Rows are points. Each copy is the shape, with its points in the same order, turned, moved and blurred by noise. Some copies are also mirrored. Which?

Shape:
[[ 42 -50]
 [-32   0]
 [-13   6]
 [-36  16]
 [ 14 -30]
 [ -7 -23]
 [-37 -18]]
Copy 1, 7 rows:
[[ 47 -50]
 [-41  -5]
 [-19   8]
 [-39  15]
 [ 15 -26]
 [-12 -22]
 [-42 -27]]
Copy 1 is: only turned
Copy 2 (7 x 2):
[[ 58 -16]
 [-30 -26]
 [-18  -9]
 [-42 -18]
 [ 25 -18]
 [  8 -26]
 [-21 -44]]
Copy 2 is: only turned
Copy 3:
[[ 47  54]
 [-26   3]
 [ -8  -3]
 [-31 -15]
 [ 18  32]
 [ -3  24]
 [-33  21]]
Copy 3 is: mirrored
Copy 4 (7 x 2):
[[ 46 -23]
 [-39  -3]
 [-24   8]
 [-47   7]
 [ 13 -16]
 [ -7 -19]
 [-37 -24]]
Copy 4 is: only turned

Shape:
[[ 18  15  -2  16]
 [-18  42  -7 -25]
 [ 13   0 -22 -21]
 [ -2  30  -6   2]
 [-50  35 -12 -12]
 [ 16 -44 -31  14]
 [ 20  26 -31  -1]
 [ -6 -41  64 -47]]
Copy 1 (8 x 4):
[[  5  23 -15  12]
 [ 59  23 -17  12]
 [ 15  21  -7 -31]
 [ 27  17  -9  15]
 [ 61  -7   3  21]
 [-20 -16   8 -38]
 [ 15  12 -38  -5]
 [ 19  66  76 -23]]
Copy 1 is: mirrored
Copy 2, 8 rows:
[[  5  10 -34   6]
 [-43  38  -4  35]
 [-33  21 -20 -17]
 [-23  25 -18  26]
 [-53   7   0  51]
 [-25 -20 -43 -42]
 [-23  33 -46   3]
 [ -1  -5  68 -32]]
Copy 2 is: only turned
Copy 3:
[[ 22  -8  -3  21]
 [  5  44 -13  -4]
 [ 17   0 -22 -13]
 [ 13  20  -7  12]
 [-31  51  -9   6]
 [ -2 -47 -17  -5]
 [ 23   3 -32  14]
 [  8  -4  65 -61]]
Copy 3 is: only turned

Shape, 9 rows:
[[ 41 -48  35  -6   1  23]
 [ 33  25   5 -36 -50  59]
 [  3 -50 -20 -27  44  -3]
 [-10 -20 -20  -9  -2 -29]
 [-43 -43 -19   5  17  -8]
 [  7  22 -11  12  -1  42]
 [-17   0  23 -44 -32 -23]
 [-13 -43   7 -11  30  10]
 [ -6  -2  27 -36  -1 -25]]
Copy 1 (9 x 6):
[[-19 -12  26 -41  28 -40]
 [-19  30   4 -70 -18  35]
 [ 23  -4  45  16  62  -2]
 [ 21 -21  39  28   3  13]
 [ -9 -33  47  47  39  25]
 [-13  -1 -25 -18  18  39]
 [ -6  26  43  13 -36   1]
 [-17  -6  35  16  49  -4]
 [  2  22  30  21  -6 -16]]
Copy 1 is: mirrored
Copy 2 (9 x 6):
[[ 37 -29  10 -52  -2  -4]
 [ 13  54  32 -32   7  42]
 [ 34 -15 -40 -16  35 -48]
 [ 16   0 -45  10  -7 -23]
 [ -3 -31 -60   0  31 -17]
 [ -6  10  28  15  22   9]
 [ -5  33 -44 -34 -32   0]
 [ 16 -25 -32 -29  21 -26]
 [ -3  22 -31 -37 -24 -39]]
Copy 2 is: only turned
Copy 3:
[[ 54 -25   7   1  18   9]
 [  4 -29 -26 -22 -61  -3]
 [ 12  20   6 -38  64  10]
 [-26   0  11  -5  46 -20]
 [-31   4  42 -13  58  19]
 [-11  18   5   5 -29  18]
 [-17 -34  30 -26   7 -52]
 [ 12   5  33 -23  41  17]
 [  4 -10  33 -23  18 -47]]
Copy 3 is: only turned
Copy 4 (9 x 6):
[[  4 -52  36  12  46   6]
 [  4 -15  79  22 -32  41]
 [ 41 -19 -23  -5  54  37]
 [ 38   0 -16 -16  14   0]
 [  4  -4 -31 -42  25  21]
 [-20   0  13  28 -13  35]
 [ 35  21  50 -34  13 -11]
 [  7 -15  -3 -14  54  28]
 [ 32  22  31 -11  35  -5]]
Copy 4 is: only turned
